Every row gives one point. The window is the flat piece filled in between its corners: a triangle in 3 columns, a solid with four corners in 4, and so on. A path goes straight from each point to the next, and from the last back to the first. After which points does the path pass through the window?

Window (3 x 3)
[[ 0.30 -0.05  0.30]
 [ 0.83 -0.22  0.05]
 [-0.46  0.52 -0.14]]
Path:
(1): [-0.19 -0.27 -0.07]
(2): [0.68 0.25 0.54]
(3): [ 1.02  0.18 -0.13]
(4): [ 0.34 -0.71  0.31]
(5): [-0.43 -0.13  0.12]
(6): [-0.19  1.00 -0.16]
(7): [0.32 0.21 0.16]
(8): [-0.07 -0.52  0.44]
(9): [ 0.18 -0.13  0.18]
(10): [0.36 0.13 0.33]
(11): [ 1.07 -0.09  0.15]
(12): [ 0.76 -0.54  0.14]
(13): [ 0.48 -0.72  0.35]
(14): [0.45 0.12 0.27]
(15): [-0.15  0.55  0.29]
(16): [ 0.08 -0.21 -0.62]
Through the window after points: 1, 3, 7, 9, 15

Window (6 x 6)
[[-0.10  0.42  0.02  0.00 -0.01 -0.82]
 [ 0.38  0.83  0.19  0.18  0.29 -0.38]
 [ 0.76  0.16  0.05  0.29 -0.09 -0.31]
 [ 0.02 -0.31  0.91 -0.10  0.31  0.67]
 [-0.48 -0.10 -0.03  0.38 -0.08  0.59]
 [-0.44 -0.37 -0.42 -0.34  0.02  1.12]]
Path:
(1): [-0.09 -0.31 -0.75  0.24  0.23  0.60]
(2): [-0.50 -0.06  0.33 -0.71 -0.14  1.05]
(3): [ 0.08  0.50  0.86  0.17 -0.42  0.56]
(4): [-0.31 -0.47  0.14  0.10  0.38  0.52]
(5): [ 0.29 -0.16  0.04  0.34  0.92  0.24]
(6): [ 0.17  0.47 -0.14  0.14 -0.65 -0.24]
(7): [ 0.01  0.06  0.42  0.06 -0.16  0.35]
(8): [ 0.13 -0.21  0.19  0.16  0.51  0.74]
Through the window after points: 1, 3

Window (8 x 8)
[[ 0.36  1.41 -0.49  0.58  0.56 -0.58 -0.50 -0.09]
 [-0.09  0.16  0.89 -0.51 -0.30 -0.29 -0.09  0.28]
 [ 0.25  0.32 -0.05 -0.39  0.41 -0.22  0.76 -0.71]
 [-0.51 -0.12  0.07  0.17  0.19  0.06 -0.59  0.52]
 [ 0.56  0.28  0.04  0.16  0.10  0.20 -0.51  0.54]
 [-0.40  0.35  0.23 -0.42 -0.40  0.11 -0.18 -0.17]
 [-0.45  1.04 -0.37 -0.30 -0.51  0.38  0.06  1.23]
 [ 0.47  0.15  0.10 -0.21 -0.16 -0.76 -0.13 -0.23]]
Path:
(1): [ 0.34  0.74 -0.07  0.59  0.03 -0.49  0.00  0.05]
(2): [ 0.23  0.37 -0.15  0.39  0.03  0.02  0.08 -0.10]
(3): [ 0.01  0.69 -0.12 -0.18  0.13 -0.04 -0.63  0.46]
(4): [ 0.50  0.57 -0.34 -0.73  0.59 -0.27  0.03  0.61]
(5): [-0.41  0.21  0.40  0.05 -0.39 -0.21 -0.13 -0.34]
(6): [-0.36  0.30  0.40  0.63 -0.52  0.12  0.05  0.30]
(7): [-0.21  0.27  0.01 -0.57  0.19 -0.36 -0.37  0.18]
(8): [ 0.32 -0.68 -0.07 -0.61  0.25 -0.41 -0.80  0.21]
(9): [ 0.33  1.24  0.17  0.69 -0.16  0.34  0.13  0.41]
(10): [ 0.05  0.42  0.50  0.33 -0.66 -0.53  0.13 -0.14]
(11): [ 0.39  0.25 -0.37 -0.76  0.61 -0.30 -0.24  0.01]
(12): [ 0.08  0.69 -0.33 -0.41 -0.06  0.11 -0.16  0.47]
(13): [-0.25  0.67  0.06  0.15 -0.42  0.06 -0.07  0.93]
(14): [-0.37  0.45 -0.03  0.60 -0.37  0.20  0.66  0.60]
(15): [-0.11  0.10  0.14 -0.85 -0.09 -0.04 -0.53  0.37]
(16): [ 0.02  0.77 -0.21 -0.43  0.62  0.01 -0.65  0.04]
Through the window after points: 8, 10, 12, 16

Window (11 x 11)
[[ 0.60  0.00  0.41  0.46 -0.12 -0.35  0.51 -0.71 -0.41  0.34 -0.55]
 [-0.26  0.67  0.31  0.36  0.15  0.54 -0.33  0.49 -0.81 -0.20  0.06]
 [ 0.15 -0.72 -0.07  0.16  0.26  0.01  0.76 -0.13  0.52  1.17  0.10]
 [ 0.77  0.39 -0.33  0.51  0.03  0.06 -0.75 -0.62  0.03 -0.21 -0.78]
 [ 0.51  0.29 -0.53  0.93 -0.61  0.17 -0.71  0.87  0.64  0.05 -0.08]
 [-0.14  0.20 -0.03 -0.88 -0.56 -0.03  0.28  0.64 -0.47  0.78 -0.39]
 [-0.19 -0.92 -0.62 -0.01  0.06 -1.02 -0.25 -0.01  0.82  0.05  0.07]
 [-0.48  0.66  0.27  0.34 -0.49  0.37 -0.55  0.03 -0.24 -0.09 -0.46]
 [-0.30 -0.25 -0.56  0.81 -0.30  0.50  0.42 -0.59 -0.04 -0.49  0.52]
 [-0.42  0.40 -0.08  0.08  0.33  0.16  0.53  0.39  0.56 -0.38  0.33]
 [-0.65 -0.82 -0.14 -0.17 -0.06  0.21  0.53  0.39  0.21 -0.34 -0.06]]
Path:
(1): [-0.01  0.41 -0.66  1.12  0.17  0.08  0.38  0.48 -0.22 -0.21 -0.54]
(2): [-0.02 -0.24  0.36 -0.50 -0.37 -0.06 -0.72 -0.36  0.39  0.27  0.11]
(3): [-0.26 -0.53  0.11  0.04 -0.10  0.35  0.16  0.09  0.20 -0.22  0.08]
(4): [-0.48 -0.13 -0.87  0.01  0.01 -0.42  0.50  0.47 -0.03 -0.13 -0.80]
(5): [ 0.05  0.07 -0.63  0.91 -0.18 -0.22  0.22 -0.25 -0.07 -0.09 -0.61]
(6): [ 0.40  0.33  0.32 -0.27 -0.04  0.71 -0.91 -0.19  0.18 -0.20  0.23]
(7): [ 0.89  0.44  0.60  0.12 -0.29 -0.21 -0.50  0.50  0.73  0.18  0.62]
(8): [-0.61 -0.44 -0.75  0.31  0.06 -0.06  0.15 -0.05  0.04  0.04 -0.72]
(9): [ 0.01 -0.21 -0.34  0.72  0.21 -0.36 -0.15  0.32  0.12 -0.04 -0.61]
(10): [ 0.20 -0.05 -0.07  0.00 -0.66  0.32  0.15 -0.36  0.35  0.07  0.17]
(11): [ 0.31 -0.22 -0.16 -0.13 -0.36 -0.21  0.06 -0.40  0.20 -0.06  0.41]
(12): [-0.11  0.07 -0.23  0.87  0.17  0.14  0.31  0.11  0.24  0.30 -0.86]
(13): [ 0.14  0.30 -0.37  0.73 -0.24  0.07 -0.14  0.49  0.23  0.26 -0.23]
(14): [ 0.73 -0.17 -0.05  0.33 -0.73  0.24 -0.93  0.45  0.59 -0.52  0.26]
(15): [ 0.34  0.38  0.53 -0.18 -0.30  0.63  0.16 -0.23  0.16 -0.37  0.23]
(16): [-0.27  0.20 -0.60  0.67 -0.08 -0.08  0.18  0.56 -0.22  0.49 -0.45]
Through the window after points: 1, 3, 5, 13
